Every row gives one point. Any point is a mix of the corners, with weights that add up to 1. It lies inside the corners' shape when no weight is negative. Is each point inside? If not, which corners have a negative weight?
(in the rows, 128 means zero)

Corners:
(1): [144 104 132]
(2): [191 101  98]
(3): [ 77 185 151]
(4): [143 103  96]
Points:
[ 97 167 132] => outside (1)
[184 104 101] => inside
[108 152 138] => inside
[104 154 140] => inside

Corners:
(1): [151 151  42  80 186  49  89 153]
(2): [137  72 139 194 124 158 199 143]
(3): [149 101 154 171  77 113 109 142]
(4): [162 188 123 115 109 159  84 147]
(5): [152 143 144  90  66 170  91 179]
(6): [ 94 112 134 126 191 100 137 103]
(7): [135 116 150 145 139 104 188 122]
(8): [167  69 155 157 143 141 170 101]
(9): [118  70 117 182 125 137 211  83]
Points:
[144 115 122 131 138 133 152 124] => outside (3)
[149 128 140 113  89 152 110 159] => inside
[160 154 109 122  85 147  84 168] => outside (6, 7, 8)
[140 106 140 148 107 127 132 133] => inside
[143 130  95 122 148 105 127 132] => inside
[150 111 146 145 115 126 128 142] => outside (9)

Corners:
(1): [120 161 160 161 106  87 155  84  76  92 153]
(2): [128 137 133  53 147 170 110 182 163 112 164]
(3): [ 74 126 112 195  74  66 170  92 100  82 158]
(4): [104 122 104 131 185 172  65 108 123 150 136]
(5): [ 94 211 156 139 144 181 112 115 118 133 104]
(6): [197 152 199 139  88 183 156  84 203  98 152]
(7): [158 173 131 106 172 126  94  92 204 109  99]
(8): [ 80  92 147 151 131  99 211 154 129  85 146]
(9): [136 118 186 159  73  74 112 158  83 156 162]
(10): [194 190  90 145  93 120 201  94 132  89  91]
(11): [ 98  92 105  38 170 167  72  96 208 167 113]
(12): [111 152 107 119 160 101 161 157 149 181 146]
Points:
[123 132 136 123 143 145 125 124 146 120 141] => inside
[152 130 125 105 119 128 128 115 160 125 138] => outside (5, 8)
[127 142 138 118 140 134 129 114 143 126 132] => outside (3)
[121 140 127  99 155 181 135 114 165 130 129] => outside (3, 7, 9)
[124 140 154 130 126 137 121 114 146 124 144] => outside (10)
[ 86 117 149 141 149 141 104 109 128 124 142] => outside (2, 10, 12)
[133 156 157 141 116 133 140 102 132 111 140] => inside
[142 158 133 113 133 140 122 118 157 124 135] => outside (8)

Corners:
(1): [149  98 139  33 131 200  93 162 122  73 104 170  48 115 101 162 142 181]
(2): [111 134 127 114  79 113 103 167 141  93 149  96  66 102 110 182 200 141]
(3): [147 242 139 187 115 163 121  92  82  82 146  70 104 128  93 147 144  66]
(4): [165 152  96 147 166  67 123  81 102 146 135 106 125 163  89  46 122  92]
(5): [136  90 100 150 134 105  84 101 132 192 155  44  65  92  72 109  81 131]
(6): [138 107 142 123 131  94 134 135 134  86  77 144 178  87 190 125  77 120]
(7): [ 77 106 116 122 143 108 142 138 135 122  98 117 126 145 111  96  90 138]
(8): [139  91  96 121 139 110 134 194 149  80 129 107  47 155 184 126 124 135]
(9): [123 163  95  84 104 154 165 103  77 145  79 149 118 141 150 112 152 191]
(10): [111 205 103 144 105 165 109 160 190 148 205 162 102 130 112  46 147 107]
(11): [ 47 158 158  98  76 116 191  78 172 100 149  65 124 134 223 120  62 101]
(12): [122 142 130 120 165  73 174 143 157  95 162  59 167 127 119  99 102 161]
(13): [158 173 178 104 173  85 105 123 118 189 117  62 148 106 103 169 145 109]
(14): [ 94 139 103 120 157 137 173 110 103 130 204 141 108  29 121  85 110  42]
(15): [188 174 119 128 127 146 130 144 119 127 107  94 145 141  70  96 180  94]
(16): [114 119 156  80 126 162 126 158  69 100  95 127 173 143 165 107 133 169]
(17): [ 92 169 104  95  85  72 160 134 126  99 139  99 147  99 132  95  61  98]
(18): [ 95 144  56 148  69 131 124 111 119 100 155 106 161 153 147 124  94 126]
(19): [191  71 183  91 143 111 139 180 105 177 140 200 144  79  97 160  92 105]
Points:
[127 122 128 129 139 109 145 123  95 129 125  92 144 118 139 120 120 121] => outside (1, 10, 17)
[123 136 117 118 121 133 131 139 127 119 140 124 117 118 121 102 120 122] => outside (13)
[126 147 119 111 124 126 135 133 122 129 142 113 114 120 115 114 125 125] => outside (6)
[123 131 130 111 116 137 129 143 120 122 132 135 123  98 137 129 117 113] => outside (4, 12)
[116 145 111 123 116 159 135 123 112  99 145 119 105 121 140 106 138 126] => outside (7, 13, 17, 19)
[138 150 114 123 128 108 130 125 121 124 134 108 121 130 109  98 129 111] => inside
[127 133 126 106 127 124 139 135 120 120 143 127 117 103 122 119 113 113] => inside

Corners:
(1): [150 126 136  64 121 122 119 166 156  71 129 104 100 150 104  88 153 143
 155 119]
(2): [ 94 106 205 109 178 161  87 112 149  85  92 100 181 194  95 118 162 136
 177  99]
(3): [134 128  85 133 165 114 157 112  85 108 124 154 119  31  63 115 122 149
 140 166]
(4): [146 117 118 152 123 115  86 102 164  82  82 176 128 116 149 170  91 185
 181 161]
(5): [126 127 126  88 178  65 196 116 124 139 158 235 108 101 103 117 107 160
 120 117]
(6): [ 91 100  97 154 225  86 224 107 135 145 185 137 121  86  87 121  85 126
  84 159]
(7): [119 117 146 112 126 175 109 114 150 119 134 106 156 181 128 107 242 149
 191 111]
(8): [134 184  99 146 156  93 108 153 175  88  59 134 148 154 141 101 118 156
 176 161]
(9): [ 81 150  89 133 158 138 223 104 120 119 164 177  85  80 116  84  96  91
  94 161]
(10): [175 125  88 172  94 113  77 116 138 144  49 130 136 166 150 107 127 183
 130 102]
(11): [158 137  99 166 129 108  36  92 179  80  90 125 127 178 160 119 117  86
 165 113]
(12): [ 94 120  96 134 182 138 118 131 145 147 164 179 113  43 105  55  91 144
 102 136]
(13): [140  94 197 109 132 114  66 115 182  98 137 111 163 144 107  64 215 115
 136 179]
(14): [ 65 105 209 126 108 131  63 162 129 103  89  84 137 175 155 128 208 136
 218 113]
(15): [ 91  95 132 152 131  94 203 148 151 129 172 195 101  75  59  76  98 130
 151 135]
(16): [109 154 172 164 166 155  69 137 136  71 126  89 115 163 103 113 173 175
 142 144]
(17): [214 194 105 187 132 153 110 165 148  83 104 138 125 114 174 164 103 108
 137  98]
(18): [110  64 106 164 161  94 196 143 139  76 136 182  77  77 108  86 143 121
 105 147]
(19): [174 119 104 143 171 120  98 113 181 167  55 111  65 129 147 151 125 129
 159 132]
(20): [125 155 104 137 148 105  81 132 182 171  88 114 151 148 141 209 163 126
 110 121]
(21): [139 167 110 142 113  93 110  80 187  94  72 138 120  87 159 119 120 132
 167 103]
Points:
[128 129 133 139 144 118 115 123 150 104 108 133 125 140 124 123 143 139
 153 129] => outside (12)
[142 142 118 134 135 113 131 132 149 117 100 142 108 117 130 134 147 147
 149 137] => outside (2, 6, 11, 12)
[130 117 125 144 149 107 128 117 155 113 106 145 121 128 125 122 137 126
 149 134] => outside (1, 12, 16)
[150 140  85 151 158 106 153 120 142 121 128 165 105  96 116 116  92 161
 141 131] => outside (2, 9, 13, 14, 18, 20)
[134  97 158 107 155 130 102 108 150  83 123 131 129 112 123 109 159 129
 180 122] => outside (8, 9, 10, 15, 16, 20)
[124 127 135 145 154 138 109 119 136 133 132 128 134 139 119 118 147 123
 140 120] => outside (1, 4, 8, 18, 21)
[113 129 126 125 149 119 129 123 141 111 115 142 116 129 115 102 121 147
 158 125] => outside (13, 17, 18, 20)
[110 120 129 139 157 118 134 127 146 114 127 139 124 117 114 108 133 136
 142 134] => inside
[110 127 141 156 152 126 132 134 142  60 137 138 123  98 107  92 108 129
 152 155] => outside (5, 7, 10, 19, 20)

Corners:
(1): [105 121 139 104 152 162 153  92 135 129 148 167 162  74  74 110 133 161
 164  49]
(2): [124 120 158 137  98 123  85 116 184 128  89 172 116 159 116 175 134 112
 106  88]
(3): [ 74  90 177 133 113 164 143 111 142 150 154  73  65 162  93  94  92  98
  68 116]
(4): [149  86 102  80  86 104 112 105 157 125  99 105 163 159  54 128 140 162
 122  93]
(5): [ 65 172 115  85  91  81 113 129 161 125  94  89 152 119 117 172 128 115
 101  57]
(6): [141  97 159  97  88 167 161 185 103  84 105 201 140 180 131 144 160  95
  86 104]
(7): [ 60 103  97 156 124 104  85  72 138 109 169 119 151  90  81  75 176  77
 106 100]
(8): [ 95 121 155 101 173 192 103 146 156  70 160 125 186 134  83 131 116  79
  70 119]
(9): [107 128  91 165 138 160 118  91 128  99 173 178 146 143 143  93  93 150
  57  95]
(10): [167 137 131 148 105 133 156  58 159 148 179  79 116 146 124 116 102  99
 168 136]
(11): [ 81 131 111 146 138 123 150 138 108 122  82  73 172 171 120 105 182  75
  96  97]
(12): [118 170  97 186 185 148 144 163 148 114 174 176 167 142 153 181 173  72
  93 137]
(13): [ 89 105 150 127 112 184  56 174 173 171 111 158  63 186 142 174  78 134
 188 100]
(14): [142  85 142 170  96 132 113 190 140  88 118 138  78  78  88  91 130  65
 172 111]
(15): [123 160 149  82  89 109  89 138  86 118 105 152 115 138  95  78 115  88
  85  67]
(16): [ 85 154 183 148 201 153 146 147 110  54 131 169  74 120 149 105 184 112
 152 100]
(17): [138  74 116 156 150 160 139  76  85 140 120 144  68 162 133 152 107  82
 163 139]
(18): [105  62 177 114 103  92  66 162 161 165  75  90  54 107 156  96  99  48
 171 113]
(19): [104 137 150 148 165 188  82 117  90 136 163 176 163  96 121 148 129 169
 131 133]
(20): [124 162  96 135 114 182 145  64 155 163 147  88  80 103 144  90 181  77
  89 131]
(21): [134 122 117 162 108 122  82  74  83 135 202 113  98  90 141  92 143  61
 105  52]
Points:
[110 122 139 127 119 140 112 134 147 123 126 133 122 135 113 124 129 111
 124 104] => outside (17, 21)
[110 122 135 125 122 135 118 126 138 117 124 135 124 138 114 130 138 110
 117  97] => inside
[123 111 153 128 120 144 111 137 143 131 125 139  90 125 131 127 117  96
 132 107] => outside (7, 11)
[107 128 137 116 111 131 108 130 134 126 118 130 119 139 112 124 125 105
 115  91] => inside
[111 126 126 128 128 146 121 113 124 127 138 123 127 125 114 114 138 107
 118 104] => outside (2)
[100 131 136 136 136 163 120 130 119 115 147 144 119 133 123 120 132  96
 116 102] => outside (2, 4, 18)

Corners:
(1): [ 89 131 143 200  88 152 105 132 100 129 129 119 110 214 140 115 125  60
 109 150]
(2): [130 143 167 157 110 176 124 131  94 200  99 156 142 112 108  66 165 141
 167 153]
(3): [156 139  85 145  94 113 115 133 119  93 119 127 103 111 148 160 111 176
 152  89]
(4): [134  94  81 111 151  91 127 128 117 130 168 111 150 130 127 166 129 162
 180 145]
(5): [107 163 145 108 172 199 152 136  71 211 110 145 133 164 160  39 139 152
 151 171]
(6): [ 91  79 145 156  88 191 139 148  69  62  96 119 160 130 115  86 165  75
 108 147]
(7): [126 119 124 115 145 160 150 148 177 132 132  83 158  88 136 144 135 175
 171 114]
(8): [127 117  81 152 175 132 134 118 153 136 159 121 122 132  94 175 193 168
 127 100]
(9): [136 128 152 152 175 143 152 138 127 135 141 158 160 115 124 155  76 164
 140  95]
(10): [ 66 156 113  94 137 126 136 115 131 114 104 121 172  65 115 166  69 204
 140 136]
(11): [150 116  91 123 149 118 148 150 149 104 151  92 123 125  72 171 113 131
 148 120]
(12): [106 155 133 125 147 174 148 153  49 249 113 117 159 151 123  60 133 138
 119 151]
(13): [131 144 127 121 104  99 159 150 185  73 143 147 145 152  91 171 137 157
 111 128]
(14): [156 129 184 211  99 180 116 143 113 115 162 152 145 126 155 101 181  59
  81 180]
(15): [135 113 138 107 127 117 143 104 126  70 152 132 125 130  95 161 142 177
 148  97]
(16): [118 116 137 137 118 140 121 110  90 187 138 115 106 151 110  15 114 149
 144 178]
(17): [112 133 114 120 137  69 163 117 121 153 168 119 114 106 136 145 122 140
 162  63]
(18): [143  62 167 158  90 165 127 129 111 146 102 141  94 139 135 145 158  95
  98 155]
(19): [ 99 111 123 112 141 152 103 141 167 126 174 124 130 118 113 144 156 129
 106 105]
(20): [145 130  83 100 141 119 121  89 129 141 104 129 121 126 134 146 146 146
  76  84]
(21): [123 152 206 163 128 144  90 167  90  96  65 135 129 142 134 104 163  90
  87 169]
Points:
[114 131 130 138 123 147 138 129 121 140 129 129 135 132 118 125 127 141
 129 129] => outside (4, 21)
[113 129 145 146 117 151 130 137 105 133 125 132 135 142 131 111 129 128
 131 139] => outside (8, 11, 20)
[127 128 132 130 133 135 135 127 119 133 136 135 128 122 116 123 141 143
 122 121] => outside (1, 4, 7)
[122 125 149 156 120 160 121 133 100 123  99 125 136 126 118 114 130 125
 114 146] => outside (4, 5, 13, 17, 19)
[122 126 141 150 123 140 128 139 139 116 137 123 130 131 109 148 119 142
 113 141] => outside (2, 4, 5, 6, 17, 20)

Corners:
(1): [149 148 125 136 127 118 134 109 138 112 126 118 120 123 126 136 134 130
 119 139]
(2): [141 112 110 127 140 125 113 108 130 122 101  99 131 166 125 127 111 129
 140 120]
(3): [138 108  94 139 147 128 121 130 144 165 141 124 118 131 132 129 106  70
 147 127]
(4): [121 180 136 149 107 115 123 124 145 111 139 115 150 140 126 126 121  88
 141 144]
(5): [132 115 112 145 139 123  92 113 119 125 111 121 128 120 141 173 146 135
 106 143]
(6): [133 126 156 126 144 127 126 205 128 105 117 122 114 154 113 122 129 127
 164 138]
(7): [143 162 129 144 147 160 106 118 127 122  68 120 130 136 109 132 157 149
 134 102]
(8): [131 100 108  66 127 127 148 140 162 105 153 135 147 130 154 113 119 133
 160 133]
(9): [118 106 124 130  93 136 109 109 129 120 122 134 117 118 130 130 122 122
 125 113]
(10): [129 137 121 140 135 130 132 126 129 107 139 105 117 116 136 138 110 134
 127 116]
(11): [138 118 135 130 136 135 139 131 120 144 112 134 136 128 126 140 141 103
 121 108]
(12): [139 131 125 122  93 125  89 162 113 114  99 249 133 116 137 140 130 135
 130  73]
(13): [132  91 116 128 153 179 143 129 111 147 135  97 106 134 142 191 107 130
 114 143]
(14): [154 123 134 124 144 152 141 111 109 170 128 138 150 113 142 116 115 137
 116 144]
(15): [132 103 110 124 127 145 143 123 148 121  99 122 131 124 128 129 123 139
 112 137]
(16): [114 124 135 150 138 108 157 111 134 125 117 107 135 145 112 163 126 141
 117 136]
(17): [134 136  97 156 139 121 135  98 119 116 144 106 141 130  96 137 110 115
 150 144]
(18): [132 123  95 146 115 114 145 133 126 133 130 119 126 117 145 127 125 130
 151 147]
(19): [115 214 125 163  97  80 138 143 115 102 149 139 141 153 115 143 146 132
 125 136]
(20): [143 122 121 144 157 137 155 119 165 107 148 118 151 135 122 118 135 119
 150 150]
(21): [ 73 114 142 144 146 115 142 113 125 107 121 118 127 131 133 117 124 111
 145 134]
Points:
[130 127 122 134 126 123 132 131 130 123 129 137 133 130 131 136 124 122
 133 128] => outside (7)
[132 130 127 138 132 123 138 120 131 124 122 121 130 132 124 142 129 127
 125 131] => inside
[130 130 122 136 131 124 128 125 135 121 120 129 135 131 127 129 128 123
 135 129] => outside (13)
[135 129 119 136 138 134 130 128 125 128 129 122 131 131 132 139 124 123
 136 135] => outside (9, 15, 16)

Corners:
(1): [126  86 131 164  76  87 157 196 121  93 139 159 166 130 102 140  94 124
 161  36]
(2): [179  94  69 151  73  97 192 107 122  97 117 135 194 136 153 122 156 121
 174  91]
(3): [ 93  97 158 180  92 147 179  94 113  85 101 130 136 102 132 131 124 170
 149 115]
(4): [112 145 138 122 161 125 131 141 163  83 123 109 183 102 135  88 152 125
 115  92]
(5): [151 105 129 127 183 128 134 106 139 132 107 117 112  81  98  98 121 143
 141 156]
(6): [157 117  99 108 156 200  59  65 106 165 125 118  93 191 168 166 120  99
  94 119]
(7): [ 98 167  86 159 103 183 168 173 129 162 163 101  88 150  96 100  68 136
 107  52]
(8): [170 210  91 125  94 114  59 101 136 147 198  92 165  92  92  88 128 160
 125 156]
(9): [ 77 134 180 118  92 135 126 136  78  81 184 106 127 138 138 169 166  93
 133 151]
(10): [151 187 177 124 142 173 104 104  87 119 168 114 134 131  97 146 164 162
 153 140]
(11): [106 118 176 140 163 101 165 159 167  70 107 115 139 117 144 148 106 147
 178  95]
(12): [117 140 166 155 192 138 139  94 179  75  87 160  98  82 108 102  83  63
 125 114]
(13): [ 95 184 140 138 128 104  73  87 140 102 162 124 151 177  83 112  96  95
  91 136]
(14): [141 124 160 141  87 132 204 157 135 128 142 167 118 204 180 130  78  92
 134  83]
(15): [127 169 130  61 198 132 148 124 158  74 146 142 138  83 140 158 100 121
 113 146]
(16): [107 182  94 108  90 135 148  99  85 146 110  76 165 105 153 136 139 130
 130 166]
(17): [ 71  72 103 122 145 191 134 181 167 119  59 114  98 195 163 107  72 106
 157 148]
(18): [168 177 101  70 157 133 107 177  74  96 111  78  49  91 141 120  74 165
 162  47]
(19): [158 163 176  52 102 112  82  93 161  86 108 106  43 200 123 192  90 119
 100 170]
(20): [176 157  86 164 138  81 122  63 118 106  98 174 120  74 141 184 130  87
  83 147]
(21): [104 128 105  90 115  85 121  75 131 124 100 167  89 125 126 188 147 147
 147 114]
Points:
[114 107 123 131 102 104 156  94 122 105 104 147 139 150 150 173 122 109
 132 145] => outside (4, 7, 8, 10, 12, 18)
[151 154 121 125 139 127 121 135 151 106 132 128 125 140 127 124  96 117
 125 101] => outside (3, 5, 9, 16, 21)
[122 145 128 132 116 133 132 115 136 112 132 125 136 133 129 132 115 121
 128 127] => outside (5, 18)
[127 145 125 123 132 126 134 113 130 109 118 120 126 125 136 139 120 126
 135 127] => outside (1)
[131 151 132 125 126 122 127 112 126 109 137 126 131 119 124 137 127 126
 128 114] => outside (17)
